Each point is reached from the start by the listed moves, each made once or not at all, plus a little noise. Is the number of moves made odd or even? Then give how often each move was made.

Moves:
(1): [46 -6 36]
(2): [ 39  45 -26]
(3): [-29  29  38]
Start: [-7 -1  7]
Points:
[-1 -1 12] -> even (0, 0, 0)
[ 31  44 -20] -> odd (0, 1, 0)
[59 69 55] -> odd (1, 1, 1)
[45 -7 48] -> odd (1, 0, 0)
[-3 73 15] -> even (0, 1, 1)

Moves:
(1): [ 48  17  -8  15   7  37  -6  17  10  -4 -15]
(2): [-27  61  -1  -1  11   9 -15  23  -1 -29   7]
(3): [  9  -5  38   5 -23  12  -9  -2   5  -4  -5]
(4): [ -2 -11 -14  48  -3  -3 -12  -1  -1  -2   2]
(5): [  6   0  16  -3  60  -8 -24  -4  13 -12   1]
(6): [-23 -15  -1  -2  12  40   6   6  -7  -9   0]
(7): [  9  -8  19  17   1  -9  54  30   6 -13   5]
(8): [ -6 -16 -11  -9   1  -2 -20  58 -14  28 -14]
(9): [-6  2 -6 -3  0 -9  4  6 40 -6 10]
Start: [-13  51   5   7   9   8  11  -9 -23  13  17]
Points:
[ 18 112  13  87  84  33   6  59   5 -46  17] -> odd (1, 1, 0, 1, 1, 0, 1, 0, 0)
[-61  67  46  15  11  45  34 111   8 -22  21] -> even (0, 1, 1, 0, 0, 1, 1, 1, 1)
[ 18 121  15  43  26  42  44  61 -11 -36  12] -> odd (1, 1, 0, 0, 0, 0, 1, 0, 0)

Moves:
(1): [ 38  -4   3   8  -8 -11   3 -11  -4   3   1   0  11   8  -7 -12]
(2): [  0  13  15  15  -1  13  -6   9   5   4 -11   0  -8  -8 -16  -2]
(3): [-18 -24  42   2 -13  15   2  -7 -15  24   9  -9  31  -9  17  13]
(4): [ -4 -36 -31  23   6  16  -5  24   0   3 -10  17  -5  17 -17 -23]
(5): [  5 -17  23 -15  21  14  -4 -30   6   1 -10  -4 -14 -19   5  18]
(6): [  6 -10 -10 -16 -17  28 -13  12 -24   9  -8  -2  -5  15  11  -1]
(7): [  2  10 -17  13  -3  18  22   5   0 -17  -9   7  22  -9  -5  -9]
(8): [  3   0   4 -27  26  11  27  42  -6   6  17   0  20   2  -6 -10]
(9): [  3  11  -2   5 -10  -2  19   1  36  -4   1  -8 -10  10  -4   6]
(10): [ -7   2  -4  -5   2   8  28  -7 -24  55  -5  13 -21   1   4  -2]
(11): [ 13   4 -12   5  -6  24  -9  -7   1   0  34  11 -11  19 -11   9]
(12): [ -2   2  11  -5  -8   6  -4   5  13  12 -10  27   3  -5  14  -9]
(13): [ -1   9 -28  -7  30  -3 -11   4  19  14 -24   1  48   8 -10 -15]
(14): [ -6  15  19   3  13   4  21 -17 -17 -16   9  -5 -16  36   8   4]
Start: [ 14  15  -9   1   0  20   6 -25  -2   2 -18   5  -1  10   4  12]
Points:
[ 12  31 -15 -26  19  53  -1 -21 -13  22 -53  28  28  66  26  -9] -> even (0, 0, 0, 0, 0, 1, 0, 0, 0, 0, 0, 1, 1, 1)
[ 59  41  -5  22 -14  61  39 -49  -8 -16   8  46   8  59   3  -7] -> odd (1, 0, 0, 0, 0, 0, 1, 0, 0, 0, 1, 1, 0, 1)
[ 15 -20  18  11  34 121  81 -13   2  -2  22  10  15  55  -6  22] -> even (0, 0, 1, 1, 1, 0, 1, 1, 1, 0, 1, 0, 0, 1)
[ 70  47  -2  -3  74  91  47 -28   1  -2 -13  14  53  45 -38  -7] -> even (1, 1, 0, 0, 1, 0, 1, 1, 0, 0, 1, 0, 1, 1)
[ 21 -11 -64 -34  48 118  68  30  20  78 -75  58  41  31  -5 -36] -> odd (0, 0, 0, 1, 1, 1, 1, 1, 1, 1, 0, 1, 1, 0)

Moves:
(1): [ 16   7  -3 -13 -10 -13   1   5  -5  -9  -4   1  -3  -2   3  11 -14  -1
   1  -7  10  14  -4 -14   1 -15]
(2): [  4  29   3  -5  30 -15  19 -24  -6  15   5   0  -4 -14   8   3  18   2
  -7  -6  -9   1   9   0  -1 -12]
(3): [ 6 -1 15  3  4  6  2 -8  5  2 -4  7 -3 -1 -5  4 -2  4 12 -2 -8  2 -2 -4
 -2  7]
(4): [ -2  10 -11  34   9   1  -1 -15   9  -2   8  -4 -12  -3   4   7 -10   3
   0   7  15  20   7  -1   0  -1]
(5): [ 15 -12   2   7  18   1   0   7   6  -6   2  -6  -2  14   3   6  -3 -13
  -3   4  -9  -8  -8  -1  -8   0]
(6): [ 12   7  -4  -2   2  21  -6   0  -6  -7   3   3  -3  -2  15  -3  -7   2
  -4  14   7 -12  -1   1   1   2]
(7): [ -2  -8   1   4  -5   9  32  -3  -6   0   4  -2   9   7  10 -10   9   0
   9  -4   4   0  -1  -4 -17  -9]
(8): [-14  18  14   4  10 -12   4  31   5  14  -8  12   6  -3   6  -7  -7  -7
   8  -1   0  -7  -6  -4   8   4]
(9): [  2  -6 -17  -3  -2  -9   6 -16  27  -5   4  -1   2   2  17 -16  -1   8
   6 -15   3  -5  -9  -6  -9   0]
(10): [  4  -1  -9   2   0   7  -6  10  -6  31 -19  -8   3  -9  -3   5   7   3
   0 -12   2   3   2  -2 -18   8]
(11): [  1   1   7  -2   7  -2  -9   0  -7  13  16   1   0   6   2   2 -18   2
  -1   5  -1   1   9 -12   0   2]
(12): [ 14 -14  -4 -10  -2  -5   5  -2  -3  -5  -3  26   8   1  -4  -6  -7 -14
  18  -1   6   0  12   6  -6   6]
(13): [ -1  16   6  -2 -10  -4  -2 -10   2  -6  -3  -7  35   4  19  -3   9  -2
  -1   1  20  -3   2  -9  -2   5]
(14): [ -3  19  -9  -1   1  -3  -7  -3   9  13 -10   7   2  30  -6  -8   5  -2
   4   4   6  -9   1  -3   7   3]
(15): [-12   0  -4   0  -2  -9  -4  -9   1   0  -5   4   2   8  17   1  -5   5
   2   0  -8   6   5   2   1  -3]
(16): [  0   9 -13  -4  -8   0   4  -3   5   2  -1   2  -1 -11  -4  23   2   9
   5   7  -5   2   3   5   0   0]
(17): [  5   3  -1  -1   0  -7  -4  12 -11  -2  11   2  -5   9   0   1  20  10
   7  -3   3   9   0   0   1   4]
(18): [ -4  -1  -2   1   4  -7   2   5   7   5 -16  -1   9   0  -8  -5  -8  14
  -4   1  10   1  -4  -3  -7  -3]
(19): [  4   4   2  -8   9  -1   2   0   6   1 -14 -25   7  -3   1  -1  -7  -1
  33   2  -5  -4   0   1  -4  10]
(20): [  4 -11  17  -1 -16 -23   2  -2  10  15  10 -13   2  -3   0 -12   3   5
  -3  26 -11   8  -7   3 -17 -16]
(21): [ -2   0   9  -8   4 -10   8  -8   4  -9   5  -9 -12   7   8  17  16  -8
  -3   9  23   3  -8  -5   6  -3]
(22): [-13   6 -15  -5  15   9   1   9   7   8   6  10  -7  20  -1  -1   8 -10
  -2   3  -6  30  -3  10   2  16]
(23): [ 4  5  2 -3 -2  8  1 10 11  0 -1 -9 -5 -9  5  1  8  3 -1  0 -6  0 24  1
  5  1]
(24): [  7  11   2  10  11  -3  10   4  -1  10   3 -10  -2  -3   7   9  -8   4
  -7 -18  17   5   2  24  -1  10]
Start: [ 13  27  -5   0 -13   3   6  -1  10   1  32   4   3   4  12  -3 -24  -7
  -6  -4  -3  -4 -10 -19   4 -29]
Points:
[ 34 119  -2  -5  36 -59  81 -40  83  42  12  -7  33  40 108 -23 -24  -1
  58   9  66  48   9 -26 -31 -26] -> odd (1, 1, 1, 1, 0, 1, 1, 1, 1, 0, 0, 1, 1, 1, 1, 0, 0, 1, 1, 1, 1, 1, 1, 1)
[ 38 121 -25  33  40 -30  27  -1  20  49  -2  -9  29 -18  80  45 -51  12
 -15 -16  49  19  -3 -23 -24 -33] -> even (1, 1, 0, 1, 1, 1, 0, 1, 0, 1, 0, 0, 1, 0, 1, 1, 0, 1, 0, 0, 0, 0, 0, 1)
[ 34  65  28 -22 -10 -44  23  40  46  10  44  -6   7  29  46  38  14 -18
  15  31   8  48 -19 -36  -3 -25] -> odd (1, 0, 1, 0, 1, 0, 0, 1, 0, 0, 0, 0, 1, 0, 0, 1, 1, 0, 0, 1, 1, 1, 1, 0)
[  1 109 -31  25  61  -7  26 -22  65  45  18  36  -8  33  43 -29 -28   9
   7   1  17  19 -18 -31   2 -13] -> odd (0, 1, 1, 1, 0, 1, 0, 1, 1, 0, 0, 0, 0, 1, 0, 0, 0, 1, 0, 0, 0, 1, 0, 0)
[ 11 112   0   5  61 -22  52  -7  24  79  16  -5 -11  39  39  19 -20 -22
  49  -6  29  51  -4 -57 -14 -20] -> even (1, 1, 1, 1, 0, 0, 1, 1, 0, 1, 1, 0, 0, 1, 0, 0, 0, 0, 1, 0, 1, 1, 0, 0)
[ 77  59 -26 -36  -5 -55  15 -20  34  43  33  -1  42   0  84   4 -21  24
  10   9  11  14  23 -48 -56 -49] -> odd (1, 1, 0, 0, 1, 1, 0, 0, 1, 1, 1, 1, 1, 0, 1, 1, 1, 1, 0, 1, 0, 0, 1, 0)
[ 68  90  19  27  67 -26  18 -13  39  81  31 -60 -21  24  43  23 -11  20
  17  27  31  19  15 -21 -35 -17] -> odd (0, 1, 1, 1, 1, 1, 0, 0, 0, 1, 1, 0, 0, 1, 0, 0, 1, 1, 1, 1, 1, 0, 1, 1)
[ 26  90   7 -36  15 -48  29 -22  48  57  38   0 -18  29  15  32  -7  10
  -4  34   0  51   9 -41  -3 -49] -> odd (1, 1, 1, 0, 0, 0, 0, 0, 0, 0, 1, 0, 0, 1, 0, 1, 0, 1, 0, 1, 1, 1, 1, 0)
[ 46  61  -3 -19  25 -54  29  30  40   9  46 -26  -8  20  55  44 -44  -5
  41 -20  33   7 -30 -30  -3 -17] -> even (1, 0, 0, 0, 1, 0, 0, 1, 1, 0, 1, 0, 0, 0, 0, 1, 1, 0, 1, 0, 1, 0, 0, 1)
[ 34  30 -49 -15  33  -7  73 -33  38  10  48  33   8  23  43  -3   2 -25
  20 -16 -18  16  -8  -8 -36 -28] -> odd (0, 1, 0, 0, 1, 0, 1, 0, 1, 0, 0, 1, 0, 0, 0, 1, 0, 0, 0, 0, 0, 1, 0, 0)
[  7 120 -38 -19  50  -7  14  36  21  82 -12   7   9  20  19   5   6  13
  34   6   1  12  -9 -15 -10   4] -> even (0, 1, 0, 0, 0, 1, 0, 1, 0, 1, 0, 0, 0, 1, 0, 1, 1, 1, 1, 0, 0, 1, 0, 0)
[ 50 100  -3 -21  38 -57  69 -34  47  41  15  15  59  40  86   6 -53 -13
  75 -35  18  -8   4 -38 -30 -22] -> odd (1, 1, 1, 0, 1, 0, 1, 1, 1, 0, 1, 1, 1, 1, 1, 1, 0, 0, 1, 0, 0, 0, 0, 1)
